Every row gives one point. The ring and each string are closed loops that go straight from each point to the next, and from the last back to the first. Before rounding, they use only three directions, however many columns there are. How many times does the string pass through the ring? Passing back the other way cancels.
In the rows, zero is written as 128.

Ring, 10 rows:
[[112 131  78]
 [ 83 153  97]
 [ 77 155 122]
 [ 87 141 155]
 [108 118 176]
 [140  91 180]
 [159  79 170]
 [172  76 138]
 [165  85 113]
 [133 114  83]]
String (26 x 3):
[[ 57 176 120]
 [ 39 148 113]
 [ 90 120 124]
 [130 145 145]
 [ 92 161 162]
 [118 149 167]
 [131 134 161]
 [123 128 195]
 [104  96 197]
 [103  94 143]
 [136 111 154]
 [172 107 194]
 [162  80 205]
 [119  59 182]
 [125 103 146]
 [160 122 169]
 [154 110 205]
 [100  93 205]
 [ 74  96 163]
 [129 125 145]
 [125 152 169]
 [ 60 166 165]
 [ 31 153 135]
 [ 91 121 125]
 [130 137 137]
 [ 88 176 130]]
Times through: 5

Ring (10 x 9):
[[157 207 151  98 120 118 123  94 104]
 [145 212 125 105 124 134 133 102 101]
 [121 195  94 121 134 150 141 119 102]
 [ 84 166  64 137 149 159 140 142 108]
 [ 63 133  53 150 160 160 134 157 116]
 [ 84  89  78 167 155 154 128 157 131]
 [126  68 116 174 141 146 125 144 141]
 [175  77 163 164 123 131 121 119 143]
 [184 116 177 140 117 119 117 104 133]
 [170 173 170 109 118 112 117  94 116]]
String:
[[114 173 105 123 138 139 129 123 110]
 [ 84 207  74 111 146 146 135 129  97]
 [ 95 205  56 127 142 168 152 132  96]
 [122 167  79 145 135 167 151 130 109]
 [118 155  98 137 138 148 135 128 114]
 [ 82 177  77 123 149 146 131 136 105]
 [ 57 206  50 113 156 152 136 141  95]
 [107 202  71 125 138 162 148 126  98]
 [162 183 111 135 119 159 151 109 108]
 [136 163 117 130 131 141 132 118 114]
 [114 212 109 101 135 131 128 112  99]
 [140 249 134  79 123 120 126  91  91]
 [185 236 171  84 107 113 125  75  98]
 [192 165 167 125 110 128 130  92 118]
 [158 154 145 128 123 130 126 108 119]
 [131 181 141 105 131 115 115 108 111]
 [170 192 185  91 116  96 107  85 112]
 [202 174 202 104 106 101 112  78 119]
 [185 140 163 137 114 130 129 101 125]
 [144 160 139 123 128 127 123 111 116]
 [119 196 131  98 135 116 115 109 105]
 [133 155 124 129 132 134 126 118 116]
 [175 187 151 116 114 130 132  95 110]
 [185 232 150  99 107 132 139  82  98]
 [158 162 129 133 122 143 137 110 115]]
Times through: 4
String:
[[188 215 146 110 108 138 142  86 102]
 [109 224  81 109 136 152 144 118  93]
 [ 86 176  81 123 148 144 130 134 106]
 [116 152  99 137 139 147 134 129 115]
 [138 155  94 148 130 163 148 126 114]
 [132 220  89 117 127 158 151 112  95]
 [107 221 107  95 137 128 126 112  96]
 [120 201 126  99 134 120 119 109 103]
 [156 228 178  71 119  92 106  81 101]
 [209 161 194 119 104 114 122  83 122]
 [199 183 188 107 106 111 120  81 115]
 [174 243 170  76 111 107 121  76  96]]
Times through: 1

Ring:
[[133 149 135 160 167 121 167 159 142 126 155 122 146 139]
 [ 85 137 142  69 170 154 117 154 128 166 174  97 174  92]
 [ 72 133 147  28 146 166  87 135 108 168 165  82 159  78]
 [ 95 134 154  46 117 158  88 105  91 146 155  90 102 100]
 [147 145 150 138 110 124 138 103 102 105 137 117  61 150]
 [159 153 137 186 131 107 172 134 125  95 129 125  96 163]]
String, 26 rows:
[[184 153 149 202 104 102 172  98 107  76 128 138  26 186]
 [179 152 147 206 127 104 180 112 121  87 143 143  47 182]
 [178 156 138 220 133  97 191 133 130  83 129 138  78 182]
 [157 149 143 183 152 114 175 134 134 111 158 136  93 161]
 [120 146 137 120 137 130 137 142 119 124 136 103 136 125]
 [135 152 128 166 156 114 169 166 140 115 132 114 159 141]
 [144 151 133 194 196 114 194 175 163 129 173 140 156 152]
 [136 146 141 173 201 125 182 164 160 143 194 142 144 144]
 [121 144 142 128 161 133 147 146 132 137 164 117 136 127]
 [113 146 134 117 147 131 139 154 126 130 137 100 157 119]
 [124 148 132 151 175 124 165 170 147 134 155 117 168 131]
 [142 150 136 185 190 117 187 168 158 131 174 138 148 149]
 [147 150 138 182 174 116 181 155 147 122 166 136 127 153]
 [131 146 141 140 147 127 150 140 126 124 150 116 122 136]
 [139 152 131 160 134 114 159 149 126 106 121 110 133 144]
 [174 158 132 215 126  95 188 139 128  79 113 129  94 177]
 [188 154 146 220 122  98 187 111 121  79 137 146  40 190]
 [154 146 151 157 127 121 153 110 113 108 153 129  62 157]
 [123 144 142 115 127 132 131 129 111 122 137 104 116 128]
 [136 146 145 123 104 126 129 111  98 105 122 104  84 139]
 [155 141 163 129  93 130 126  71  85 102 149 124   8 157]
 [150 138 167 121 107 136 125  72  90 114 168 129  10 153]
 [127 141 151 111 126 136 127 112 106 125 152 112  87 132]
 [122 144 142 108 114 132 124 122 103 117 127  98 109 126]
 [122 145 142 112 121 132 128 127 108 120 131 100 114 127]
 [139 148 141 134 108 122 137 118 103 103 119 105  92 142]]
Times through: 5
String, 21 rows:
[[ 96 139 142  75 144 148 113 140 115 148 153  93 150 102]
 [ 98 137 148  71 146 152 111 130 113 152 167 100 132 103]
 [ 69 128 156  10 142 175  75 117  99 176 181  86 134  75]
 [ 83 129 159  26 134 169  81 106  96 166 180  93 108  88]
 [107 138 150  78 132 148 111 119 105 141 158 101 111 112]
 [103 139 147  68 113 147 101 116  95 133 136  88 114 107]
 [116 137 157  70  97 147  96  89  82 125 142  97  65 119]
 [146 137 168 110 100 139 117  67  85 114 164 124   7 148]
 [141 142 155 128 124 132 135 102 106 118 159 123  60 145]
 [129 146 141 124 121 128 134 126 109 115 130 104 108 133]
 [153 152 138 164 109 111 154 123 110  91 112 113  89 156]
 [178 156 138 212 117  97 183 125 121  77 117 132  70 181]
 [170 152 144 201 143 107 182 128 131  98 150 141  75 174]
 [148 149 141 169 148 117 167 137 130 113 151 128 104 153]
 [164 155 134 215 167 102 198 157 150 104 150 141 120 170]
 [137 153 127 174 162 113 175 170 145 116 135 117 161 143]
 [116 146 135 120 145 131 139 151 125 129 137 102 152 121]
 [116 143 141 119 162 136 143 148 131 141 164 113 143 122]
 [104 138 146 106 191 147 143 156 144 165 198 121 157 112]
 [ 77 134 143  64 195 161 121 165 141 183 197 104 190  86]
 [ 70 136 139  44 164 160 102 159 123 171 164  83 194  77]]
Times through: 0

Ring, 6 rows:
[[138 126 111 155 120 108 150 121 143 149 136 117 125 113]
 [141 147 117 180  99  89 159 120 148 169 134 100 144 133]
 [133 148 136 150 117 112 151 116 135 143 121 101 129 123]
 [123 124 147  92 157 156 135 115 115  95 110 121  94  91]
 [120  99 140  63 182 174 130 120 108  73 111 137  72  69]
 [128  99 121  96 162 150 138 124 122 101 124 135  88  80]]
String:
[[142 121 101 166 115  95 157 128 148 161 140 115 130 115]
 [138 119 109 151 124  99 161 132 139 151 132 109 123 112]
 [135 136 125 146 122 122 143 113 139 138 129 117 123 114]
 [144 164 118 199  83  95 145 102 159 176 142 109 156 142]
 [145 154 111 203  84  67 169 124 155 190 138  89 158 146]
 [138 132 117 163 114  80 175 138 137 165 125  87 134 126]
 [132 129 128 133 132 122 148 120 131 131 123 112 116 109]
 [136 150 130 157 111 122 139 104 143 143 130 115 132 122]
 [137 162 136 169 101 108 147 106 143 154 126 101 142 134]
 [132 156 144 149 115 114 151 113 132 141 117  96 131 127]
 [132 156 142 147 116 130 137 102 136 133 122 111 129 122]
 [130 131 134 125 136 134 141 114 129 121 121 117 112 105]
 [124 115 140  92 160 146 145 125 114 100 110 116  92  89]
 [115 107 156  53 185 175 135 123  99  67  99 123  70  72]
 [123 130 149  92 156 170 123 103 118  89 114 132  93  90]
 [130 136 137 123 136 148 129 104 131 114 124 128 110 103]
 [125 107 133  89 164 149 142 126 116  97 115 124  88  83]
 [111  61 140   7 225 193 136 142  85  38  98 141  36  36]
 [114  68 136  21 215 196 127 131  94  44 106 150  43  41]
 [130 127 131 117 141 155 124 103 132 109 128 138 105  95]
 [131 125 128 123 139 137 139 115 130 119 125 124 108 100]
 [124  78 119  70 184 150 148 141 111  89 117 131  71  65]
 [130  92 111 101 161 141 142 130 125 108 128 136  89  79]
 [137 126 114 146 124 126 137 111 143 137 137 130 120 107]
 [141 137 111 168 109 114 140 108 151 153 142 126 133 118]]
Times through: 1
String (29 x 14):
[[129 137 138 123 135 145 132 106 130 116 122 124 111 104]
 [125 140 151 106 145 159 127 102 122 100 114 124 103 100]
 [132 149 139 140 122 140 130  99 136 125 125 122 122 115]
 [128 126 135 116 143 137 142 118 125 115 119 117 106 100]
 [130 131 135 123 137 136 140 114 128 119 121 118 111 104]
 [132 152 141 140 121 141 129  98 136 125 125 121 123 116]
 [122 136 155  95 152 162 130 107 116  93 109 120  98  96]
 [116 112 156  59 181 175 133 119 101  70 100 123  74  76]
 [118  97 145  57 186 166 141 130 101  74 103 124  70  70]
 [122 106 138  80 170 156 140 125 112  90 112 125  83  80]
 [124 104 134  84 168 152 142 127 114  93 113 125  84  80]
 [118  82 134  50 194 170 139 134 102  69 108 134  62  60]
 [127 113 129 103 154 146 139 120 123 106 120 126  96  89]
 [131 126 128 123 138 143 133 110 132 117 127 130 108  99]
 [130 109 119 109 151 151 131 114 130 108 130 140  96  86]
 [130  90 111  99 162 141 143 130 125 107 128 136  88  78]
 [130  92 113 102 160 131 151 136 123 113 125 125  91  82]
 [131 107 118 115 148 128 149 129 127 120 125 121 101  93]
 [136 135 122 147 122 127 138 109 141 136 133 124 122 111]
 [138 129 114 151 121 123 138 111 145 140 138 128 123 110]
 [135 109 108 132 138 126 143 123 137 130 135 131 109  96]
 [128  75 107  85 175 136 153 145 118 103 124 131  78  69]
 [127  92 119  91 167 142 147 134 118 102 121 128  85  78]
 [130 119 127 116 145 139 139 117 128 115 124 126 104  96]
 [130 124 129 116 143 151 128 107 131 110 127 135 104  95]
 [119  90 136  54 189 186 122 118 108  64 114 149  64  59]
 [112  72 143  16 217 198 128 131  90  40 101 145  42  42]
 [117  87 141  48 194 171 139 133  99  67 104 130  63  62]
 [125 113 137  93 160 150 140 121 117  98 114 123  91  87]]
Times through: 4

Ring (10 x 14):
[[135 125 123 121 121 129 147 128 125 124 164 110 128 142]
 [117 130  96 137 113 139 146 109  83 134 179 151 143 135]
 [101 136  79 151 118 148 136  93  57 147 183 179 151 126]
 [ 98 139  86 158 140 153 118  90  64 161 169 189 148 120]
 [114 137 114 149 156 148 109 107 101 160 150 168 134 125]
 [133 133 143 136 168 140 106 127 141 155 133 138 120 132]
 [154 127 175 117 177 128 107 148 189 144 116  93 104 139]
 [156 124 177 109 171 122 117 151 199 133 117  68 101 140]
 [153 123 168 109 161 122 125 147 188 128 125  66 105 140]
 [146 123 149 112 141 123 138 140 163 123 143  79 115 142]]
String, 31 rows:
[[143 126 143 120 141 129 132 137 148 132 146 108 119 142]
 [172 117 179  96 143 113 140 166 202 114 131  56 101 156]
 [175 117 182  99 144 116 135 171 200 118 130  72 101 159]
 [139 127 147 122 155 130 123 133 155 137 137 102 116 136]
 [123 133 139 130 173 136 112 116 149 148 130 100 118 121]
 [136 130 161 123 185 131 106 129 178 147 115  82 108 125]
 [134 130 143 127 160 134 118 128 149 143 135 110 118 132]
 [149 126 158 119 157 128 121 143 167 137 132 102 112 142]
 [188 117 207  96 165 114 119 184 231 125 110  66  90 162]
 [178 121 217 100 199 117  98 174 249 138  88  49  83 147]
 [174 122 213 101 199 118  99 170 245 139  89  47  84 144]
 [159 125 194 109 196 122 101 153 222 141  97  55  92 135]
 [133 131 156 124 181 131 108 126 172 146 119  84 110 124]
 [127 131 136 130 161 135 118 120 141 144 138 109 121 127]
 [136 128 145 122 158 130 122 129 155 138 136  97 116 133]
 [128 129 140 123 162 130 124 121 154 137 135  84 117 126]
 [120 130 128 125 154 131 130 113 139 135 143  85 122 123]
 [124 130 123 130 144 135 130 116 125 138 151 114 127 129]
 [137 126 133 123 134 130 136 131 135 131 153 112 124 140]
 [164 117 148 105 107 119 157 159 153 110 162 100 119 163]
 [144 120 114 116  88 126 168 137 108 111 185 124 135 156]
 [136 123 105 124  90 131 163 129  93 118 188 141 140 152]
 [150 121 131 118 108 127 151 145 126 121 169 129 128 156]
 [142 125 135 123 130 131 136 136 133 132 156 125 125 146]
 [135 125 112 128 107 133 150 128 102 127 176 145 136 148]
 [135 124 107 127  97 133 156 128  94 123 184 148 139 150]
 [141 125 125 123 116 131 145 134 120 127 166 131 130 148]
 [140 123 117 121 102 129 156 134 111 120 177 130 133 151]
 [126 125 101 125 100 131 161 119  95 119 183 126 139 143]
 [112 131 101 134 128 137 141 104  98 134 168 123 137 126]
 [122 130 119 130 140 135 133 114 121 136 155 114 129 129]]
Times through: 2

Ring, 8 rows:
[[132 146 127  97 205 115 148 111 112 129  47 112 126  71]
 [134 131 147 100 195 113 185 119 114 136  49 107 138  82]
 [142  89 159 109 155 118 217 126 115 135  66 133 136 107]
 [146  78 149 130 117 118 183 131 124 138 102 147 114 119]
 [147  88 123 153  89 117 108 131 136 139 141 155  82 118]
 [144 103  97 138 108 123  73 117 127 125 125 169  70 103]
 [139 117  89 106 156 128  90 103 110 109  76 172  83  85]
 [134 136 101  92 193 124 115 101 106 113  50 146 104  72]]
String (31 x 14):
[[143 118 122 158 106 109  84 131 143 149 144 127  84 105]
 [142 104 120 127 131 119 124 121 124 130 102 149  96 101]
 [147  76 109 122 111 130 127 116 116 116 101 187  85 113]
 [149  86  98 155  75 122  64 124 135 129 152 179  59 118]
 [149 107  95 189  49 111   7 134 156 148 200 154  41 118]
 [144 120 109 173  84 108  42 133 150 150 171 134  64 108]
 [142 107 121 125 136 119 126 120 123 130  98 147  98 100]
 [145  86 119 119 126 126 141 118 116 121  93 170  96 108]
 [151  65 122 146  78 124 126 129 129 130 135 179  81 127]
 [152  69 137 171  55 115 119 142 145 149 167 157  80 135]
 [150  52 145 128  97 126 193 130 120 129 104 175 108 130]
 [150  50 165 131  98 121 223 137 123 138 104 159 122 135]
 [143 103 157 148 119 107 162 139 138 156 121 112 116 112]
 [141 101 166 132 139 109 196 136 130 152  96 110 131 109]
 [138 127 149 138 146 105 147 133 136 154 106 100 118  97]
 [140 106 131 109 159 121 163 117 114 127  70 143 115  96]
 [138  99 147  85 188 124 220 114 102 121  32 141 140  93]
 [133 124 167  81 221 114 244 118 104 134  16 101 164  81]
 [130 153 163 105 213 103 195 124 121 151  48  72 153  74]
 [134 143 143 121 178 107 149 124 127 147  79  95 126  82]
 [137 122 134 113 168 115 153 119 119 134  74 124 119  89]
 [139 102 130  97 170 124 176 113 107 120  54 150 120  94]
 [136 108 155  82 201 120 232 115 102 126  24 126 150  88]
 [135 114 174  93 200 113 248 125 111 140  34 101 162  91]
 [137 114 172 116 171 108 217 132 123 150  69  97 147  98]
 [140 117 139 130 146 112 145 127 128 143  98 120 113  98]
 [141  97 137 112 149 121 172 121 116 129  76 145 117 102]
 [143  91 138 116 140 121 172 122 117 130  82 148 114 106]
 [149  52 147 113 116 129 213 125 111 122  81 177 117 125]
 [152  63 144 164  62 116 143 142 141 147 156 157  89 137]
 [148 102 129 183  65 106  75 142 155 159 182 130  73 122]]
Times through: 5
